Rows are points. Each copy is the shape, with its points in the same order, turned, moved and blurred by noise. Is it also mirrored, or only turned?

Shape (7 x 2):
[[ 12  33]
 [ 19  44]
 [ 12 -25]
 [-25 -32]
 [ -1 -31]
 [ 21  44]
 [-17 -28]]
Copy 1:
[[-32   0]
 [-45   7]
 [ 23  14]
 [ 39 -18]
 [ 32   6]
 [-45  10]
 [ 34 -11]]
Copy 1 is: only turned
Copy 2 (7 x 2):
[[ 38 -10]
 [ 48 -17]
 [-19 -19]
 [-33  18]
 [-30  -7]
 [ 48 -20]
 [-27   8]]
Copy 2 is: only turned
Copy 3, 7 rows:
[[-31  12]
 [-43  24]
 [ 24  -1]
 [ 18 -38]
 [ 26 -17]
 [-42  26]
 [ 17 -29]]
Copy 3 is: only turned

Shape:
[[-28   5   7]
 [-37  -5  10]
 [ 26  -8  15]
 [ 15 -22 -50]
 [-41 -27   8]
 [ 51   0 -24]]
Copy 1, 6 rows:
[[-12 -32 -13]
 [-16 -37  -7]
 [ 11   7  18]
 [-45  36  -2]
 [-39 -46  15]
 [  8  50   5]]
Copy 1 is: mirrored
Copy 2:
[[-10 -14  31]
 [-16  -5  41]
 [ -9   4 -25]
 [ 46  32   4]
 [-24  16  54]
 [ 32  11 -38]]
Copy 2 is: only turned
Copy 3 (6 x 3):
[[  4  -3 -32]
 [  1 -12 -44]
 [-20 -21  17]
 [-58  34  -2]
 [-12 -20 -53]
 [-41  18  41]]
Copy 3 is: mirrored
Copy 4 (6 x 3):
[[-10 -36   6]
 [ -5 -44  13]
 [ 27   3 -16]
 [-22  40  21]
 [  6 -38  38]
 [  4  46 -19]]
Copy 4 is: mirrored

Shape (12 x 6):
[[  0  -6 -13  17   5   3]
 [-39  60 -37 -12   5   5]
 [-23   4 -26  11 -40  24]
 [ 25  16   0  30 -48   1]
 [ 38  -8 -21   3  -7 -35]
 [-30  31  15  20  23  -3]
 [-63  -7 -38 -10 -36 -36]
 [-38 -30  10  20 -11   4]
 [  0 -35 -52  62  16  34]
 [ 13 -11  26 -23  -7 -28]
 [-10 -17  -5  35 -17  34]
 [ 40  -9  28 -37 -21   9]]
Copy 1, 12 rows:
[[ -1  31 -19 -16   2  -1]
 [ 11  73  44  15  20 -13]
 [ 26  40 -29  15  23 -25]
 [ 56   6 -21 -23   7  -9]
 [  4 -15   0 -29 -23 -10]
 [ 13  56   6  -6   4  44]
 [  7  32  -5  66 -26 -19]
 [  2  29 -45  21   3  21]
 [-20  59 -66 -44 -10 -30]
 [  3 -25   5   2   4  33]
 [ 16  36 -56 -11  18  -1]
 [ 11 -38  -2 -16  46  17]]
Copy 1 is: mirrored
Copy 2 (12 x 6):
[[ 17  -4  15  13  11 -17]
 [-20  56 -16  15   4  25]
 [-20 -19  -8  45  22  -9]
 [ -6 -24  31  61 -13   0]
 [ 57 -21  21  27  -6  18]
 [-16  19  17 -16 -21 -10]
 [-19 -28 -28  -5  36  36]
 [ -8 -39   2 -10  15 -34]
 [ 27  -1  42  30  67 -50]
 [ 35 -31  -8   1 -47 -10]
 [ -4 -19  17  28  16 -44]
 [ 44 -30 -19  46 -60 -20]]
Copy 2 is: mirrored
Copy 3, 12 rows:
[[  5  -1   1 -12   5  -1]
 [ -2 -41  37 -23 -31 -58]
 [  4 -37  23  16  30 -25]
 [ 34 -27  21  31   3  24]
 [ -5  -4  27 -14 -12  47]
 [ 13 -14 -22 -10 -36 -32]
 [-51 -76   3 -12   9 -11]
 [-16 -14 -33   8  19 -13]
 [ 33   7  -9 -43  61  -9]
 [-32   7   0  21 -28  28]
 [ 20  -4 -10  14  36 -14]
 [-19  29  29  47 -16  20]]
Copy 3 is: mirrored
Copy 4, 12 rows:
[[ -3  -7  -4  13   4  20]
 [ 11 -13  -5  51  73  36]
 [ -9  27   8  -6  32  42]
 [-44   3  28 -11  26   2]
 [-46 -13 -27   9   1 -11]
 [ 31 -14  18  39  22  -3]
 [  2  64 -35  38  39  17]
 [ 25  33   4   2 -11   9]
 [-15  -6  16  21 -47  72]
 [  1  -5 -29 -14  15 -31]
 [  2  12  25 -12  -9  37]
 [ -4 -25 -24 -54  28 -19]]
Copy 4 is: mirrored

Shape (11 x 8):
[[  2 -29 -45 -30   0 -13  18 -10]
 [ -8  79 -17 -30  93  19  21  12]
 [  4 -32  11 -17 -31  -3 -24  18]
 [-13 -29   6  49 -25   1  19 -29]
 [  9  55  12 -27 -32  -3  43 -14]
 [  2 -29 -19 -17 -28  11 -26 -32]
 [-39 -32  -6 -26  -1  33  29  -4]
 [ 10 -29 -11 -18   0  28  40  -9]
 [ 12  -6   5 -27  -2   5  -6   1]
 [ 15 -40 -12 -34  34  -4  -9 -35]
 [-21 -13  12  -2   3 -15  17 -24]]
Copy 1 (11 x 8):
[[-25  -8 -18 -34 -18  33  -2  -7]
 [ 38  77 -46  -7  12  -9  73 -58]
 [ 11 -13  35  -4 -25  22  -5  32]
 [-14   0  24  -5  10 -17 -65  -7]
 [  4  76   0 -52 -22 -25  -2  24]
 [  4 -19  -3 -10 -50   8 -30   8]
 [ 22   6  18 -43 -13  44 -30 -31]
 [ -9  31   2 -16 -22  46 -29 -19]
 [  6  14  13  -9 -28  13  10   8]
 [-24  -9  -2   3 -48  24   9 -33]
 [ -8   7  26 -27  -7  -9 -13 -21]]
Copy 1 is: only turned
Copy 2, 11 rows:
[[  37  -41    9  -35  -25   10  -14    5]
 [ -26  -53   63   16  -11 -101  -45   11]
 [  17  -28  -14   20   17   39    5    0]
 [   4   23  -38  -15  -28   11   -9  -35]
 [ -35  -50  -16    6  -38  -29   41   10]
 [  12  -31   14   -8   -8   46    7  -28]
 [  59  -18    5   20  -27  -13    3  -27]
 [  30  -27   -5   14  -57    2  -16    3]
 [   1  -47    3   16   -7    9  -12    2]
 [  21  -63   15   -9  -17   21  -46  -32]
 [  11  -30  -25   -5   -9  -13  -11  -37]]
Copy 2 is: only turned
Copy 3, 11 rows:
[[-51   2  18  30  12  17 -32 -14]
 [ 28 -76 -10  99  33  47 -18  40]
 [  1  34  16   5 -17 -21 -27  -2]
 [-12  -2 -25 -39  -1   1  18 -34]
 [ -4 -21   6  70 -38   4  43 -18]
 [-44  28   9  -4  -6   3  -7  16]
 [-39 -12 -38  21 -27  -5 -43  -5]
 [-39 -37  -1  18  -6 -17 -24 -15]
 [-11   3  13  33   2 -16 -13  10]
 [-46   4  -4  31  45 -15 -23  14]
 [-14   1 -27  24  10   0   2 -17]]
Copy 3 is: mirrored
